Every row gives one point. The window is the flat piece filled in between its corners: a triangle in 3 columns, a solid with four corners in 4, and so on. A path goes straight from each point to the next, and from the last back to the first. After which points does the path pass through the window?

Window, 4 rows:
-3,-2,7,17
-46,3,-35,32
-7,33,27,-4
24,-22,0,-28
Path:
(1): -51,3,-14,22
(2): -20,-19,7,0
(3): 25,25,-6,29
(4): -19,24,-15,34
(5): -30,-7,29,0
(6): 7,-39,28,-28
(7): 20,8,-2,-5
(8): 12,16,-16,18
(9): -24,14,8,-5
(10): -7,-37,2,-27
(11): 30,-5,-1,-18
(12): -22,5,-60,40
Through the window after points: 2, 10, 12

Window (8 x 8):
2,29,6,14,-16,-31,-23,16
-2,-7,17,-8,14,30,-12,15
31,22,8,3,-60,-40,-20,-12
42,-2,-42,24,13,21,-24,-34
16,-20,-26,6,-6,2,-20,8
-10,-24,18,10,28,22,25,18
-22,-4,1,19,-3,31,0,13
-26,-13,-5,-10,23,20,7,-3
Path:
(1): 27,28,0,-9,-13,14,9,26
(2): 3,-9,-1,10,-1,-13,-24,-6
(3): 0,-7,2,25,-19,-15,-31,-9
(4): 10,8,-24,-7,21,24,22,23
(5): -4,9,-30,-27,22,28,2,20
(6): -25,-30,27,28,17,26,-3,-2
(7): -9,-29,6,17,8,-10,-25,-4
(8): 13,9,-13,5,-7,7,-2,16
Through the window after points: 7

Window (11 x 11):
10,-10,-3,-8,7,12,-14,10,-1,-7,-6
-12,8,4,3,9,1,2,13,0,6,16
-1,-11,10,-33,15,-7,6,7,3,-5,2
-20,12,-29,2,1,6,20,9,-7,11,-47
14,12,-6,0,-13,-21,10,-2,4,22,-32
27,27,-53,-47,-38,2,60,15,6,-18,16
11,8,15,-4,15,2,5,-14,26,-2,-13
-22,-19,19,-3,-9,14,-4,6,21,10,15
3,-25,-16,-14,22,-5,-1,-12,4,-6,12
-10,7,6,-17,-19,10,9,-12,-7,-5,14
1,-19,29,8,4,10,14,0,-1,4,6
Path:
(1): 2,8,-3,-12,-2,4,7,-1,0,14,4
(2): -22,-11,8,8,6,-18,14,15,14,-14,-15
(3): -5,-4,-3,10,0,-6,12,7,3,-5,-16
(4): 6,7,-7,-29,1,9,7,-7,-3,30,-13
(5): 3,-2,-8,-22,8,9,11,0,7,10,4
(6): -14,-7,6,-1,-3,3,6,4,1,-15,5
(7): -9,-19,7,-17,7,-11,-7,4,1,-17,3
(8): 16,24,6,-21,5,17,39,3,8,35,-5
Through the window after points: 3, 7

Window:
-13,24,52,8,5,-10,-9,-27,-23,11,-12,-1
6,13,32,20,0,30,-46,-7,-33,31,14,20
27,-16,-24,-35,-21,2,-6,9,-13,23,-7,20
-21,3,-30,-4,-17,-3,-3,-13,6,27,46,-24
-21,3,-12,-18,10,-37,32,3,24,-12,4,38
25,-6,26,-20,-4,3,29,-6,-7,11,30,7
-13,22,-32,7,4,-22,-7,-22,-33,11,58,-2
-13,0,-31,-20,16,45,18,-14,-1,12,13,-8
-22,-15,-20,25,-22,12,-7,4,-2,-22,-4,-25
-8,19,28,47,-11,27,35,6,-5,7,-29,-17
-60,-11,-15,7,-5,-1,22,-57,-19,22,8,19
-39,-27,5,28,19,-13,21,3,-10,11,-43,10
Path:
(1): -22,4,6,-10,-17,-2,13,4,-24,14,41,9
(2): -19,2,7,-6,-4,9,6,-4,-20,11,-3,12
(3): -2,-10,-6,7,-7,4,5,-14,6,16,0,7
(4): -4,9,-20,-2,0,-6,2,-33,4,20,19,9
(5): -54,-25,42,6,-14,12,40,2,-54,3,8,-2
(6): -23,17,-6,-8,-36,19,27,25,-31,-4,20,-28
(7): -14,-17,-12,19,0,-1,-9,-21,9,1,2,-1
(8): 5,13,-10,6,4,4,-4,-27,-7,11,6,-7
Through the window after points: 4, 6
